Every row gives one point. Two turns around zero, p and q, are shown by what they do to some points. Where does a point land after both, in the order given? Backwards means that the second turn is done in reverse. Each puzzle has new turns, and all numbers are rounded.

Turn p:
-.08  -.51  -.28 -> .28  -.49  -.17
.15  -.06  .42 -> -.26  -.07  .36
.16  .34  .06 -> -.02  .35  .14
-.23  .23  -.20 -> .01  .21  -.32
Turn q:
.01  .18  -.04 -> .08  .14  .09
-.40  -.05  -.28 -> .03  .25  -.42
.22  -.05  -.29 -> .34  -.13  -.04
.16  -.17  .75 -> -.59  -.34  .39
.02  .08  -.14 -> .15  .07  -.01
Where do these land?
p, then q: -.01  -.31  .11 -> -.16  -.23  -.17
p, then q: -.42  -.33  -.06 -> .15  -.17  -.48
p, then q: .27  .03  -.31 -> .17  -.17  .33
q, then p: -.28  .28  .49 -> -.51  .21  -.30
p, then q backwards: .08  .11  -.30 -> -.02  .11  -.31
p, then q: .37  .22  .07 -> -.17  .10  .39

Turn p:
-.25  .52  .51  -.21 -> .19  .55  .48  -.28
-.25  .16  -.06  .56 -> .15  .27  -.06  .55
-.17  -.05  .37  -.06 -> .23  -.01  .34  -.06
.07  -.29  -.53  -.06 -> -.41  -.34  -.27  .13
.60  -.33  -.30  -.23 -> -.16  -.46  -.50  -.35
Turn q:
.10  -.21  .31  .55 -> .07  -.51  .21  .38
.49  -.01  .00  .42 -> .44  -.11  .18  .42
-.19  .38  .05  -.15 -> -.30  .31  .12  -.03
-.43  -.32  -.62  -.42 -> -.12  .13  -.81  -.40
.03  .16  .26  -.40 -> -.09  .18  .29  -.36
Where do these land?
p, then q: -.68  .09  .16  -.20 -> -.39  -.25  .57  .05
p, then q: -.19  -.56  -.28  -.03 -> -.07  -.60  -.25  .02
q, then p: .35  -.22  .54  .19 -> .52  -.43  .09  -.19
p, then q backwards: .39  .31  -.45  .25 -> -.35  .01  -.62  -.04
q, then p backwards: .13  .38  .02  -.21 -> -.20  .37  .15  -.07

Turn p:
.12  -.42  -.25  -.26  -.20  -.05 -> .05  -.09  .18  -.45  -.29  -.17
.23  -.22  .04  -.29  -.45  -.36 -> .15  .03  .55  -.13  -.26  -.33
-.07  .38  -.06  -.08  -.04  .22 -> -.29  .26  -.09  .16  -.06  .14
-.24  -.25  .00  .30  -.34  -.02 -> .11  -.40  .17  .08  -.24  .24
-.50  -.12  .14  .16  .24  .00 -> -.17  -.48  -.20  .14  .21  .05
.15  .15  .00  .06  .62  -.26 -> .21  .12  -.44  .10  .36  -.33
.19  -.16  .40  .09  .36  .32 -> .10  .03  -.04  -.21  .59  .25
.12  .64  -.26  .02  -.18  .15 -> -.16  .53  -.14  .32  -.30  .15
Turn q:
.09  .27  .46  .01  .05  -.09 -> .27  .32  .29  .07  -.04  -.18
.17  -.15  -.01  .20  -.15  .18 -> .13  -.11  -.13  .25  -.09  .18
-.66  -.28  .02  .39  .19  -.22 -> -.56  .17  .22  .20  .49  .28
.35  .06  -.25  .39  .16  .02 -> .24  .01  -.45  .20  .25  -.01
.32  -.11  -.11  -.37  .04  .08 -> .18  -.38  -.05  -.17  -.14  -.20
-.16  .04  -.17  .12  .18  .24 -> .02  .01  -.11  -.16  .20  .28
-.13  .17  .07  -.75  -.47  -.21 -> -.28  -.02  .25  -.39  -.68  -.36
Where do these land?
p, then q backwards: .15  .25  .26  -.34  -.08  .44 -> -.62  .16  .10  .17  .09  -.11
p, then q: .29  .71  -.03  .02  .13  -.06 -> .13  .61  -.44  -.07  .15  .00
q, then p: -.02  -.08  -.11  -.03  .25  -.44 -> .03  -.26  -.22  .15  .11  -.35
q, then p: .08  -.24  -.24  -.14  -.33  .45 -> -.06  -.12  .22  -.44  -.31  .31
q, then p: -.16  .00  -.08  -.14  -.41  .15 -> -.25  -.07  .25  -.01  -.26  .22
p, then q: -.32  -.27  -.01  .32  .33  -.23 -> -.14  -.51  -.21  .23  .24  -.04
q, then p: -.02  -.37  .21  .31  .10  -.31 -> .26  -.31  -.25  .25  .27  .15

Turn p:
.11  .07  .29  .28  .06  -.01  -.07  .05  -.04 -> -.01  .23  .19  .26  -.01  -.02  .05  .08  .15
.20  -.04  -.11  -.20  -.04  .10  -.05  -.40  -.22 -> .35  -.03  .02  -.03  -.04  .01  .09  -.30  -.30
.00  .02  .04  .29  -.25  .01  -.21  .26  -.22 -> -.06  .21  -.24  .28  .10  .07  .26  .18  .08
-.07  -.06  -.45  .03  .11  .21  -.01  -.13  .13 -> .05  -.12  -.14  -.31  .01  .27  .02  -.28  .14
-.02  .33  .39  .02  -.06  .01  .14  .18  .12 -> -.14  .33  .16  -.02  -.14  -.21  -.12  .32  .03
-.36  -.03  -.02  .00  .13  .19  .09  .07  -.01 -> -.21  .00  .06  -.18  .10  .29  -.08  .10  -.06
.12  -.29  -.10  -.19  .03  -.43  -.19  .20  .37 -> -.02  -.54  -.19  .19  -.12  -.23  -.21  .06  .26
.07  .04  .10  -.30  -.08  -.04  .02  -.27  .20 -> .09  -.11  .07  -.09  -.32  -.16  -.14  -.09  -.19
-.14  -.04  .07  .00  -.15  .13  .38  -.05  .00 -> -.21  .02  .17  -.26  -.01  -.05  .20  .06  -.16
.25  -.04  -.08  .04  .21  .12  -.06  .09  -.13 -> .30  .01  .06  .02  .19  .07  .03  .00  .16
-.17  .05  -.13  .02  .02  -.28  -.03  -.01  -.19 -> -.16  .00  -.17  .12  .23  -.05  -.11  -.14  -.11
Turn q:
-.08  .11  .00  -.34  -.09  -.03  .08  .33  -.06 -> -.07  .04  -.03  -.36  .00  -.11  .22  -.04  -.24
-.07  .12  .08  -.04  -.17  .16  .17  -.27  .07 -> -.02  .00  .42  .09  -.02  .01  .02  -.02  -.02
.07  .14  -.06  -.04  .58  -.13  .15  -.03  .03 -> .13  .23  -.15  -.01  .52  .17  -.06  .10  -.02
.11  .01  -.17  .08  .05  .11  -.09  -.03  -.13 -> .04  .16  -.08  .02  -.11  .14  -.10  -.09  .07
.18  .10  .09  -.01  -.15  .05  .11  .13  .12 -> .08  .09  .05  .06  -.05  -.19  .24  -.05  -.03
.09  .13  .08  -.11  -.16  -.20  .06  -.15  -.03 -> -.10  -.02  .10  .14  .06  -.13  -.03  -.14  -.24
-.04  .10  -.16  .20  -.14  -.07  .09  -.05  .16 -> -.18  .06  .10  .09  .05  -.14  .01  -.10  .23
-.06  -.12  .03  .12  -.15  -.02  .19  .36  -.18 -> -.25  .03  -.18  -.06  -.18  .00  .31  .15  .00
-.11  -.73  .05  .00  -.13  .06  -.49  -.21  .08 -> .19  -.73  -.15  .05  -.35  .20  -.25  -.04  .19
-.08  .14  .07  .14  .35  .07  -.27  -.07  -.05 -> .18  .14  -.09  -.03  .07  .03  -.36  .24  .07
Where do these land?
p, then q: -.22  -.05  .10  -.24  -.07  -.48  .03  .00  -.13 -> -.30  -.12  -.34  -.02  -.06  .15  -.31  .15  .03
q, then p: .00  .46  -.05  .75  -.03  .00  -.07  -.09  .09 -> -.40  .34  -.26  .23  -.26  -.13  -.33  .00  .45
p, then q: -.12  -.04  .13  .10  .10  .17  .09  .09  -.18 -> .11  .16  .03  -.11  .02  .03  .09  .26  -.05
p, then q: -.04  -.13  .03  -.13  .16  .08  .07  .10  .18 -> .17  -.21  -.07  -.11  -.10  -.03  .10  .04  -.03
q, then p: .12  -.10  -.43  -.19  -.03  .15  .09  .11  .07 -> .10  -.02  .16  -.33  -.25  -.02  -.03  -.21  -.19
p, then q: .08  .04  .12  -.22  .20  .16  .13  -.07  -.09 -> .21  .03  -.12  .04  -.08  -.02  .01  .06  -.31
p, then q: .21  .00  .15  -.01  -.34  .06  .04  .13  .05 -> -.26  .06  -.08  .04  .05  -.16  .30  -.09  -.05
q, then p backwards: -.03  .05  -.20  .01  .01  -.37  -.32  .13  -.05 -> -.15  .23  -.30  -.15  -.05  -.32  -.01  .02  .09
p, then q backwards: -.20  -.05  .19  -.14  -.04  .14  -.14  -.30  .07 -> .04  -.06  .07  -.14  -.17  .14  -.06  -.18  -.35
p, then q backwards: .18  -.18  -.04  .06  .04  .10  .08  -.09  .00 -> .04  -.10  .00  -.12  -.07  .14  .10  -.02  .19

Turn p:
.19  -.64  -.30  -.04  .22  .34  .39  .66  -.18  .16  .05 -> .24  -.49  .20  -.20  -.15  -.22  .67  .17  .33  -.52  -.22
.23  .29  .43  -.59  .03  .23  -.22  .01  .15  .01  -.01 -> .17  -.52  -.11  .06  .36  .05  -.33  -.37  -.09  .31  -.06
.28  -.34  -.12  .10  .26  -.06  .16  -.30  -.15  .21  -.35 -> .17  .27  .17  .17  .29  -.32  .02  .20  .09  -.33  -.29
.26  -.31  -.32  .28  -.30  -.31  -.35  -.34  .12  -.51  .12 -> -.07  .46  -.26  .19  -.26  .22  -.07  -.17  -.53  -.55  -.05
-.18  .07  .48  .20  .12  .08  .26  .01  .56  -.36  .08 -> .20  -.22  .12  .27  -.21  .18  -.37  .15  .05  -.01  .66
.26  .18  .06  .23  -.35  -.04  -.11  -.07  .37  .17  -.49 -> .00  .03  .04  -.01  -.24  -.13  -.66  .22  -.16  .02  -.33
-.25  -.31  .23  -.18  -.25  -.33  .25  -.24  -.57  -.10  .39 -> -.20  .22  .14  .28  .06  -.33  .62  -.26  -.36  .20  .32
-.75  .59  -.18  -.20  .09  .43  -.29  .01  -.14  .33  .01 -> -.28  .12  .04  -.37  .05  .32  -.04  -.33  .69  .68  -.06
.01  -.08  -.19  -.34  -.02  -.26  .01  -.27  -.02  .10  .39 -> .24  .27  -.27  -.12  .12  -.16  .25  -.30  -.19  .09  .11
-.02  .42  .17  .56  -.09  .06  -.09  .03  -.25  .28  -.03 -> -.56  .04  -.20  .10  -.07  -.10  -.17  .40  .22  .26  -.08
-.10  -.01  .16  .02  .36  -.17  -.16  .24  .16  .03  -.17 -> -.06  -.13  .16  -.28  .27  .08  -.20  .14  .05  -.16  .21
.07  .12  -.41  -.04  -.08  .04  .16  .26  -.05  -.31  .02 -> .16  -.05  -.04  -.08  -.22  .39  .30  .15  -.10  .00  -.19
Turn q:
-.49  -.33  .23  .15  .03  .31  .08  .14  -.32  .38  .37 -> .02  -.35  .12  .53  -.10  -.10  .13  .30  -.49  .21  .32
-.16  -.02  .50  .09  .54  -.46  .26  -.25  -.26  .33  .05 -> -.22  .35  .07  .03  .26  -.57  .24  .32  -.04  .16  .58
-.13  -.02  .04  -.23  -.15  -.60  -.43  .16  .08  .00  .21 -> -.09  -.40  -.26  -.36  .42  -.11  -.31  .21  .05  -.12  .10
.28  -.24  .13  -.38  .09  .05  .27  .37  -.28  -.25  .09 -> -.11  -.20  -.14  .14  .12  .28  .42  -.35  .17  -.16  .35
.01  -.08  -.43  .56  .17  .06  -.08  -.39  -.13  -.27  -.53 -> .15  .44  .09  .28  .13  -.36  .05  -.19  .08  .08  -.75
.58  -.48  -.50  -.12  .16  .18  -.31  .31  -.14  .14  .19 -> -.02  -.12  -.05  .04  .58  .65  .18  -.38  -.33  .23  -.20
.46  .17  .33  -.38  .03  .00  .04  .53  .48  .21  -.19 -> -.25  -.07  .05  -.69  -.23  .24  .00  -.51  -.10  -.05  .40
.20  .08  -.13  .42  .27  .26  .33  .21  .20  -.13  .01 -> -.09  .07  .19  -.02  -.29  .06  .35  -.22  .15  .46  -.22
-.14  .61  .04  .07  .06  .30  .06  .08  .03  .03  -.13 -> .16  .04  .36  -.26  -.44  -.05  .21  .16  -.01  -.15  -.12
.15  -.13  -.28  -.01  -.40  -.26  .41  -.06  .08  .00  -.01 -> .34  .11  -.48  .03  -.06  .10  -.13  -.14  .25  .21  .07
-.26  -.27  -.10  -.39  -.64  -.07  -.34  -.32  .14  -.24  .31 -> .00  -.29  -.40  .27  .07  .30  -.69  .28  .12  -.34  -.08
-.03  .30  .19  .02  -.38  .14  .08  -.28  .02  -.24  .14 -> .16  .02  .18  .12  -.29  .09  -.27  .19  .38  -.18  .05
-.03  .03  .25  .32  -.11  -.06  -.33  -.38  -.20  .15  -.37 -> .17  .26  .35  .12  .18  -.44  -.36  -.04  -.12  -.15  -.06
-.44  .39  -.28  -.11  .31  .16  -.04  -.13  .28  -.09  -.14 -> -.19  .15  -.06  -.23  -.36  -.09  .18  .39  -.11  -.19  -.45
Where do these land?
q, then p backwards: -.24  -.05  .31  -.10  .27  -.06  -.34  -.32  -.37  .17  .27 -> .13  -.12  .41  .30  .33  -.39  .16  -.01  -.21  -.11  -.25
p, then q: -.36  -.12  -.01  .25  -.31  -.07  .04  .19  .40  -.17  -.41 -> .08  -.43  .28  .06  -.07  .07  -.42  -.05  .06  -.40  .28
q, then p backwards: .12  .53  .07  -.29  -.17  .04  .10  -.07  -.10  -.29  .39 -> -.22  -.02  -.24  .30  .45  .26  .18  .33  .20  -.14  -.08
q, then p: .46  -.25  -.23  .25  .17  -.44  -.24  -.48  .21  -.21  -.40 -> .10  .41  .00  -.29  .55  .35  -.59  .11  .21  .24  -.04
q, then p: .08  .05  -.44  .06  -.38  .27  -.28  -.21  .00  .41  .35 -> -.33  -.50  -.10  .07  .19  -.02  -.06  -.02  .27  -.19  -.56
q, then p: .45  .59  .19  -.13  .31  .05  -.24  .17  .08  -.16  .39 -> .34  -.59  .29  .09  .06  -.03  -.11  -.38  .20  .21  .40
p, then q backwards: .03  -.24  -.02  -.17  -.11  .40  -.23  .05  -.23  -.08  .33 -> .08  -.25  -.03  -.10  .05  .12  .14  .38  -.04  -.41  -.22
q, then p: -.47  -.11  -.16  -.16  .36  .32  .48  .07  .16  .30  -.03 -> -.17  .11  .09  -.04  -.46  -.13  .53  .25  -.03  .41  -.27
q, then p backwards: .22  .18  .50  -.16  -.36  .05  .36  .21  .12  .03  .26 -> -.52  .00  .19  .10  .07  .19  .10  .21  .47  -.17  .27
q, then p: .05  -.02  .09  .28  .37  .04  .03  -.11  -.37  -.03  -.39 -> .02  .18  .05  .20  .23  -.05  -.10  .48  -.18  .25  .26
q, then p: -.31  -.33  -.18  .49  .30  -.60  .38  .20  .13  -.13  -.38 -> .30  .75  .07  -.55  .10  -.35  .03  .37  -.22  .11  -.07
p, then q: -.02  -.23  -.14  -.32  -.45  .00  -.06  .31  -.03  .19  -.39 -> .06  .20  -.15  .12  .09  -.26  -.22  -.26  -.04  -.50  .37
